Each row of a before or after table is a point. One or more steps were done to the points. Then noise was added and the rows were shuffled. The steps act on how far a point lies along the listed directions, d1 being the first. What was done? A step turns or swaps two directions, mirrors them in a line or flattens them onto one, adds a multiple of one to another, or multiplies one. Angles are multiples of 10 degrees, from the lower direction toward the higher: turns from -170 to 170, lines from 10 to 170 but not 90. Use the fewest steps. Two steps may share a direction if one is a turn and the other turns, adds or multiplies; they go together, in the order done. Otherwise the lowest direction goes first.
In the rows, zero is written as 128.

Directions:
(1): [140 162 163]
(2): [ 95 107 159]
Before:
[[136 123 120]
 [116 130 128]
 [104 125 131]
 [122 127 134]
 [135 127 119]
 [155 172 148]
 [125 128 136]
 [141 150 134]
 [144 151 127]
 [116 132 143]
 [133 131 142]
 [144 150 133]
 [142 135 133]
 [138 133 145]]
After:
[[159 185 156]
 [ 89 109 135]
 [156 152 144]
 [137 116 103]
 [121 132 147]
 [194 250 201]
 [165 186 155]
 [167 185 140]
 [111 126 130]
 [141 126 107]
 [144 156 171]
 [136 146 163]
 [118 128 142]
 [111 138 167]]
Steps: multiply d1 by 3; multiply d2 by 2

Directions:
(1): [143 164 158 102 130  99 115 185 139]
(2): [124  75 143 105 160  84 153 124 148]
(3): [ 54 125 162 129 126 153 130 143 138]
(4): [115  97  77 133  90 118 124 173 143]
(5): [107 124 134 117 103  89 119 119  60]
Before, 12 rows:
[[123 117 105 139 105 155 130  83  77]
 [ 94 127 148 124 152 110 116 187 161]
 [ 97 128  81 133  77 154 125 114 142]
 [131 135  75 162  99 179 132 128 124]
 [ 84  98 125  92 102  67 138 177  99]
 [104 107 140 124 175 129 141 123 175]
 [121  66  45 127 101 131 138 121 134]
 [138 138 120 127 127 138 120 103  99]
 [102  76  96 134  86  94 133 195 165]
 [129 132 173 107 153  87 127 149 146]
 [143 128 147 106 141 117 125 163 171]
 [135 115 157 107 167 102 135 144 172]]
After, 12 rows:
[[104 141 150 114 127 129 115 148 109]
 [119 140 169 104 158 130 155  83 164]
 [146 105  81 145  93 106 107 133 114]
 [183 140 102 131 148 111 124 138 158]
 [149 174 161 127 175 185 125  64 138]
 [165 131  74 146 113 133 113 130 131]
 [120 148 191  99 143 129 127 141 110]
 [148 107  90 139 115 143 118 116 139]
 [102 141 185 126 174 168 160 117 157]
 [144  87  73 151 144 108 124 100 126]
 [150 105  87 129 112 111 139  65  58]
 [162 111 121 174 142 161 146  33 132]]
Steps: turn d1 and d4 by 130 degrees; add 0.5 times d4 to d5; turn d2 and d3 by -120 degrees

Directions:
(1): [105 103 150 102 116  88 143  88 145 102 129 111  83 179]
(2): [119  97 143 173 161  69 167 141 120 160 151 132 151 125]
(3): [138 135 146 103 136 134 118 184 157 146 153  64 144 162]
(4): [106 131  77 141 115 125 149 167 167 160 111 140  71 125]
(5): [177 136 142  87 157 102 108 115 170 163 122 176 126 129]
Before, 9 rows:
[[144 124 120 115 121 131 127 141 135 129 111 112 106 139]
 [123 128 159 100 110 141 128 115 104  96 137  62 134 160]
 [ 91 121 106 182 101 150 144 171  83 124 137  88 165 115]
 [133 146 107 113 108 151 116 101 135 110  85 169 111 112]
 [119 126 138 126 138 129 128 115 112 140 116 134 138 129]
 [146 146 106 112 117 142 116 128 129 141 112 144 111 123]
 [146 126 144 130 141 102 146 104 118 108 122 185 151 105]
 [117 132 146 106 129 165 101 115 108 101 135  99 131 148]
 [150 134 120 127 125 136 109 134 117 141 124 157 145 105]]
After:
[[162 132 138  92 136 110 114  97 137 139 121 154 119 143]
 [119 128 131 130 140 132 129 126 116 149 114 136 137 122]
 [103 158  84 139  85 203 131 185 108 119 115  64 116 116]
 [109 151 101 127 117 202  99 155 114 120 124 106 121 120]
 [161 127 136 136 159  87 152 123 137 140 120 207 153  95]
 [165 119 151 111 142 106 108 106 120 139 133 163 153 121]
 [ 31 120 112 180  38 212 135 140  24  26 133   7 154 141]
 [153 140 131 100 126 122 113  83 146 120  92 182 116 124]
 [149 123 128 110 126 122 125 134 136 129 114 114 109 142]]
Steps: swap d1 and d4; multiply d5 by 2.5; turn d2 and d5 by -20 degrees

Directions:
(1): [ 66 146 187 143 129  99 110 171 130  89 151 102 143 108 124 127 122  97
  84 128 155 101 163 124]
(2): [137 200 116 135 135 153 127 144 180 142 106 121 165  81 167 142 110 114
 159 138 143 167 153 160]
(3): [115 151 114 151 109 118 149 156 174  95 167 160 112 115 126  94 109 137
 106 150  60 135  69 134]
(4): [123  92 159 144  80 166 185 177 136 133 130 176 106 155 150 122 138 130
 130 103 155 162 161 145]
(5): [176 127 183 149 171 124 156 126 119 130 160 109 110 110 107 101 146 110
 175 140  74 134 177 123]
(6): [113 192 132 145 120 103 171  97 123 170 192 110 101 164 124 152 102 140
 143 102 161 129 116 111]
Before, 10 rows:
[[126 122 188 149 117 134 157 156 124 110 136 133 117 138 122 112 125 116
  154 136 126 134 170 136]
 [132 129  79 107 157 127  75 117 140 116  77 113 158 105 128 111 141 132
  107 153 128 121 115 115]
 [130  89  98  97 139  98  44 118  99  87  62 125 159 107 107 135 141 130
  105 150 117  97  96 105]
 [129  86  98 103 123 131 110  90  95 126 111 130 137 161 130 136 140 131
  116 119 144 114  95 137]
 [128 176 138 135 150 111 127 131 180 103 147 131 141  99 133 121 114 127
  118 144 106 127 106 134]
 [117  82 104 130  76 154 151 131 124 154 108 166 135 153 164 142 116 142
  140 100 184 168 134 134]
 [120 127 122 106 105 138 131  99 108 165 105 138 130 142 135 179 129 127
  130  97 205 119 156 122]
 [158 157 150 149 138 145 153 131 144 144 142 127 127 125 139 112 147 119
  156 124 142 158 147 136]
 [114 178 158 129 151 103 110 150 158  98 126 106 163  97 133 138 120 110
  121 147 124 131 143 140]
 [108 189 146 137 143  99 138 140 175 115 145 104 143 110 141 133 108 120
  117 122 131 137 145 128]]
After:
[[147 187 121 118 179  99  85  88 131 126 122  79 149 100 104 124 106 122
  169 171  90 108 119 125]
 [124 178 152 143 129 137 133 144 153 133 143 112 147 109 146 124 134 112
  128 119 177 148 153 140]
 [ 97  73 179 142  85 136 169 143  92 120 160 150 109 188 131 122 142 120
  109  91 173 126 153 143]
 [194 174  32  82 182 114  71  53 149 138  74 112 170 101 124 147 119 162
  164 169  64 138  51 133]
 [175 171  37  96 172 106  88  53 161 140  89 106 156 112 128 140 109 158
  147 143  79 134  65 121]
 [ 91 183 142 123 104  91 158  71  87 196 181 109 101 176 116 198 107 124
  130  70 235 100 143  98]
 [ 24 116 185 149  89  91 139 155 104 115 173 115 132 154 139 141  97 109
   86  92 222 110 166 108]
 [137  83  96 116 100 166 141 149 136 132  84 175 128 152 140 111 154 144
  116 124 150 151 133 120]
 [174  48 105 113 102 141 127 122  96 122  82 178 113 156 114 123 153 147
  143 126 117 137 112 113]
 [165 121  78 108 147 146 100 113 182  95  80 166 148  86 136 109 130 146
  128 160  69 136  73 149]]
Steps: multiply d1 by 3; turn d1 and d4 by -120 degrees; turn d2 and d5 by -40 degrees; add -1.5 times d3 to d6
